Each wall is flat, endless, passes through zero and stands at right angles to its row. A trip goes straight from one point to another. List the walls that it crosses, first one first.

Walls:
(1): [24.6 11.5]
(2): [29.3 10.3]
(3): [-11.4 -30.2]
(4): [ 18.0 -19.5]
Trips:
[-13.3  18.2] to [ 0.3 -7.7] -> 3, 4
[ 23.1 -14.8] to [ -4.5 -18.3] -> 1, 2
[31.0 19.4] to [3.8 6.0] -> 4
[ 7.6 12.8] to [-38.1  19.9] -> 2, 1
[-25.4  15.6] to [-5.9  5.5] -> none
[  0.2 -29.1] to [-13.3   3.7] -> 4
[-1.7  9.1] to [28.5  5.2] -> 4
[  0.3 -25.3] to [  1.0 -39.4] -> none
[ 15.0 -26.7] to [ 19.9 -14.6] -> none

Walls:
(1): [ -5.2  14.3  17.7 -13.1  17.0 -15.2 -28.0   3.8 -14.2   0.7 -37.0]
(2): [ 12.3   9.6   2.2  -8.9  -6.8   7.8  -0.3 -16.4   8.8  33.1  -1.3]
(3): [-25.8  -7.4 -24.9  -3.4  28.3  28.2   1.0 -20.3  37.1   9.9 -10.4]
(4): [ 15.8  -6.7 -22.7 -27.7  16.1  14.6 -30.2   0.0  -3.0  -6.5   1.5]
(5): [ -4.5  41.0 -31.6  16.8   5.4  -0.8  -8.0   1.2 -28.7 -23.4   5.4]
(6): [-13.2  -1.9  35.8  13.3  30.7  -1.4   6.8 -17.5 -16.9   2.8  -3.4]
(7): [ -3.9   7.1  -1.8  10.5  -0.8  -7.4  15.5  -3.2 -42.0  39.4 -21.2]
Trips:
[ -7.6   9.6   5.0  24.9 -42.3 -25.9  -0.3 -17.1   5.0 -14.5  -1.9] to [  3.0   3.9   5.3   0.0 -43.7   7.7 -39.2   0.9 -21.9  -3.6   3.4] -> 1, 7, 2, 4
[-10.6  -7.4  13.3   3.5  10.7 -32.6   9.6  -6.8 -17.3   4.6  -7.7] to [13.3  3.2 25.3 -4.5  8.2 26.1  5.7 19.8 -5.3 -9.4 16.8] -> 7, 1, 4
[  1.9 -25.1  14.6  32.1 -48.9 -36.3  17.1  -0.3  37.5  -7.0  15.7] to [-13.7   4.3  15.8   4.9 -32.3  20.3  11.4  13.0  18.8   9.5  24.6] -> 2
[ 17.1  -3.0 -22.8  38.6  -9.5 -24.9 -28.2   7.9   8.6  16.8 -38.9] to [  2.4   7.7   8.4  -7.7 -34.0  -9.4   9.5  40.1  39.5  18.2  -2.2] -> 5, 7, 1
[-31.1  -9.4  -5.2  12.6  -8.5 -24.1  18.8 -15.9 -29.5  10.7 -14.6] to [ 11.7  20.1 -20.8 -21.5  47.2  -9.5 -29.6 -43.2  -6.6   3.8  -4.5] -> 3, 2, 4
[  4.0  30.3 -12.4  14.4 -15.6 -24.6  -0.4   4.2 -38.3  16.0 -31.4] to [-11.8   4.7 -11.6  20.0 -39.5 -42.8  38.9 -31.5   7.2   2.6  18.5] -> 1

Walls:
(1): [-22.5  35.8  25.2  31.9  -2.7  -1.5 -30.3  28.9  -0.1  10.3   2.1  17.5
   6.9  11.6  19.2   9.8   4.7 -31.9 -62.7 -19.3 -22.0 -18.3  19.4   5.1
   6.0  -6.8 -25.7  20.9 -23.6 -20.2  47.3  21.0   4.2  10.9  -1.2  -3.6
 -11.7 -11.5 -10.8 -32.9  -7.4  -7.6  -1.6   0.5  33.5  33.0 -10.3 -14.9]
(2): [  1.0  22.7 -21.3  11.4  11.2  11.2 -10.5 -12.9 -21.8 -21.6  38.8   5.2
  -7.2 -29.9 -18.1   4.2  -5.5  -9.8  29.3  -7.1  11.3   8.1  -6.2 -23.6
  -9.0 -52.5 -16.1  24.0 -20.9  -0.4 -15.9 -27.9   8.2  16.3  10.9  44.6
  -0.8  -7.0  17.6  11.1 -19.0   4.0  13.5   0.9   9.4  -7.8  13.7 -28.1]
(3): [-15.6  -9.5 -27.9  -9.5 -14.2   5.0  -4.4   4.9  32.4 -30.4   7.5  14.8
 -12.2 -14.4  -8.1  -4.2  31.8 -10.3  -3.4 -21.9  10.1 -48.7  -8.8  10.3
  32.4 -26.2   5.6 -18.0   4.9 -12.1  27.5  -1.6  13.7 -10.2  -3.6 -10.5
   8.4  12.4   1.5  12.5  11.1 -12.4 -14.2  -4.9   1.4  27.3 -10.6  14.2]
(4): [ -0.5  11.1  11.3   9.0 -16.1 -11.9 -11.3  -0.8  22.4  16.8  28.1 -18.3
  28.3  -2.6   7.7  34.7   6.5  19.1  25.2 -20.3  10.7   6.8   8.6 -13.8
 -16.3  34.3   2.4  45.9  10.1  19.4  -9.6   3.0 -16.0   4.5  29.3  38.3
 -24.8 -27.1  33.9   6.4   0.9  16.9  11.0  45.7 -18.1  14.7  -7.3   9.3]
(5): [-22.7 -11.6   8.0  22.4  -0.4  -9.5  -0.5   5.2  14.7   6.9  -3.4 -18.4
  22.1  -8.8  14.1  13.2 -48.7   1.2  39.0  19.1  13.8  11.2   2.1  -4.8
   7.1 -22.8  19.5  11.2 -10.1  26.0  29.5 -19.1  -2.7 -24.6  11.3  -4.9
 -27.4  24.5 -16.2   6.8  16.7  -7.0  -6.3   9.5  17.7  21.8  -8.2   0.6]
(6): [  7.7 -34.1  34.4   9.5 -18.3  -3.0 -24.6 -11.0  30.3  -0.9  17.5  -6.6
  17.7 -36.2 -19.4  14.5 -31.8   6.0 -10.6  21.4  -4.3  15.1  -4.0  10.0
 -10.3   2.1  33.9 -11.2 -18.3  16.6   3.8 -22.7 -13.3 -10.3  13.3 -29.7
   2.9  -0.4  19.2   5.4 -32.4  -9.2  -9.0 -17.5  -7.6  12.0 -26.9  -8.7]
(7): [ 32.8   5.6 -20.3  20.5 -20.0   9.6  15.3  -1.5 -28.9  10.4  20.5 -23.1
 -14.8  -4.3 -10.5  25.6 -18.5 -13.0  49.1 -20.6 -14.9  -4.5   0.6 -18.1
 -11.9  25.5   0.8 -22.0 -10.5 -10.4 -15.4 -11.9  -8.5 -16.4  -6.3  10.1
 -16.1  -3.7  12.7   7.1  -1.4  12.9   4.7 -29.9 -11.0 -42.3  -2.5   1.0]
Trips:
[ -7.1  -1.5   5.7 -15.0  -2.9  -4.9   1.7 -34.7 -20.8 -27.8 -35.3  -7.3
  43.3  22.6 -21.8  31.6   4.5 -13.2   4.3  23.3  -9.5 -20.0  21.1 -32.3
   7.5  -6.2   5.4   9.7  15.5  17.4  23.6  10.1 -15.5  17.8  10.5 -17.3
  10.4   1.5  -4.2 -15.0  -0.4  19.5   0.4   2.8 -12.9   3.5 -38.5   1.9] to [-28.9  11.0  -9.3 -44.6 -11.6 -13.5  25.4  -6.6   6.1  17.6 -17.0   2.8
   2.6 -11.2 -17.6 -15.8   9.7  -2.8 -23.8  11.7   1.5  17.2  29.9 -40.6
  -7.8  -4.7  24.2 -19.1  14.4  18.5  24.2  -4.8 -10.0   0.0 -41.8   7.0
  38.0  20.9  19.1 -12.6  -5.7  -8.7  10.5 -12.8  -0.8 -31.0  -2.4  26.2] -> 1, 4, 5, 3, 6
[-27.9   7.6 -19.8 -16.4 -21.2  32.4  -4.2 -24.6  -5.5  -6.4 -41.9 -11.9
  -7.8 -22.5   1.9 -16.7  -8.6  18.3   3.8  12.4   6.7  49.4  -8.8 -34.6
   2.5   6.2  -6.9   0.0  13.1 -24.6  17.5  -5.8   5.9  -4.7 -17.0  13.9
  -8.4  23.7 -15.8 -19.3   1.9 -12.8  -1.6  -4.7   9.7 -25.2  14.9   0.1] to [ 17.3   8.9 -15.6 -12.0  14.3  17.4   5.5   3.4   1.1  -3.5 -16.2  -6.4
   4.6  10.1  14.0  -7.3 -19.1   0.7  21.3 -20.2  13.0 -28.2 -26.7 -22.7
 -10.1 -15.1 -21.5  26.3 -18.1  12.5 -18.0  12.9  -6.4   4.1 -43.2  10.5
 -13.4  17.9 -18.6  11.0  -7.4 -12.9   0.8 -56.4  30.0 -10.1   8.1  -1.8] -> none
